Each row of a before or after table is a point. The points were changed in one or more steps. Then noise was added and the rows were shuffled. The steps act on columns, c1 being the first. What was done? A step turns or swaps two columns, mirrors them in a line or flattens them onto one, adds a multiple of one to another, or multiplies or shifts one. Angles are multiples of 10 degrees, from the lower column toward the higher: turns from -170 to 170, lines from 10 to 170 but not 90. Use the fewest steps. Two steps may share a column if one is a turn and the other turns, adds or multiplies; they go together, in the order done. Otherwise the lowest column goes first.

Before (10 x 2)
[[ 0.17 -0.23]
 [-0.43 -0.08]
 [-0.40  0.31]
 [ 0.43  0.09]
 [-0.02 -0.47]
 [-0.31 -0.23]
 [-0.45  0.35]
 [ 0.45 -0.47]
 [ 0.27 -0.43]
 [-0.62  0.00]]
After (10 x 2)
[[-0.48 -0.48]
 [ 0.52  0.10]
 [-0.11  0.35]
 [-0.01 -0.45]
 [-0.52 -0.22]
 [-0.50 -0.09]
 [-0.17 -0.42]
 [-0.09  0.28]
 [-0.63  0.01]
 [-0.04 -0.22]]
Steps: add 1 times c2 to c1

Before (10 x 3)
[[ 0.73 -0.31  0.00]
 [-0.54  0.16 -0.13]
 [-0.18 -0.53  0.35]
 [-0.32 -0.09 -0.06]
 [ 0.33 -0.12 -0.38]
 [-0.83  0.02 -0.10]
 [ 0.09  0.11  0.17]
 [ 0.01  0.28 -0.52]
 [ 0.41  0.02 -0.31]
 [ 0.65  0.24 -0.31]]
After (10 x 3)
[[ 0.32  0.29  0.23]
 [ 0.03 -0.56  0.21]
 [-0.21 -0.66  0.32]
 [-0.08 -0.20  0.18]
 [ 0.03  0.03 -0.25]
 [ 0.51 -0.17  0.26]
 [ 0.59  0.39 -0.11]
 [ 0.07  0.79 -0.06]
 [ 0.44  0.30  0.01]
 [-0.65  0.13  0.08]]
Steps: turn c1 and c2 by 120 degrees; turn c1 and c3 by 140 degrees

Before (14 x 4)
[[ 0.04 -0.03 -0.57  0.14]
 [-0.10  0.05 -0.13 -0.21]
 [ 0.13 -0.36 -0.56 -0.32]
 [ 0.31 -0.42 -0.50 -0.18]
 [ 0.00  0.20  0.30 -0.25]
 [ 0.05 -0.18  0.17 -0.35]
 [-0.21 -0.16  0.07 -0.01]
 [ 0.09  0.04 -0.21 -0.39]
 [-0.13  0.22 -0.46  0.29]
 [ 0.26 -0.25  0.21  0.03]
 [-0.21  0.37 -0.08  0.48]
 [ 0.08  0.40 -0.53  0.21]
 [-0.39  0.16  0.06 -0.23]
 [ 0.27  0.00 -0.04 -0.14]]
After (14 x 4)
[[ 0.09  0.19  0.39 -0.68]
 [-0.05 -0.43 -0.72 -0.80]
 [ 0.03  0.39 -0.12  1.23]
 [ 0.07  0.03 -0.26 -0.94]
 [-0.21  0.24  0.08 -0.59]
 [ 0.08 -0.47 -0.63 -0.42]
 [-0.08  0.24 -0.64  0.72]
 [ 0.17 -0.08 -0.06 -0.36]
 [-0.02  0.04 -0.17 -0.50]
 [-0.20 -0.11  0.11 -0.02]
 [ 0.23  0.32 -0.65  0.56]
 [-0.03 -0.04 -0.76  0.37]
 [-0.06 -0.20  0.22 -0.84]
 [ 0.09 -0.26  0.27  0.12]]
Steps: multiply c1 by 0.7; turn c1 and c2 by -20 degrees; multiply c3 by 1.3; multiply c4 by 2.5
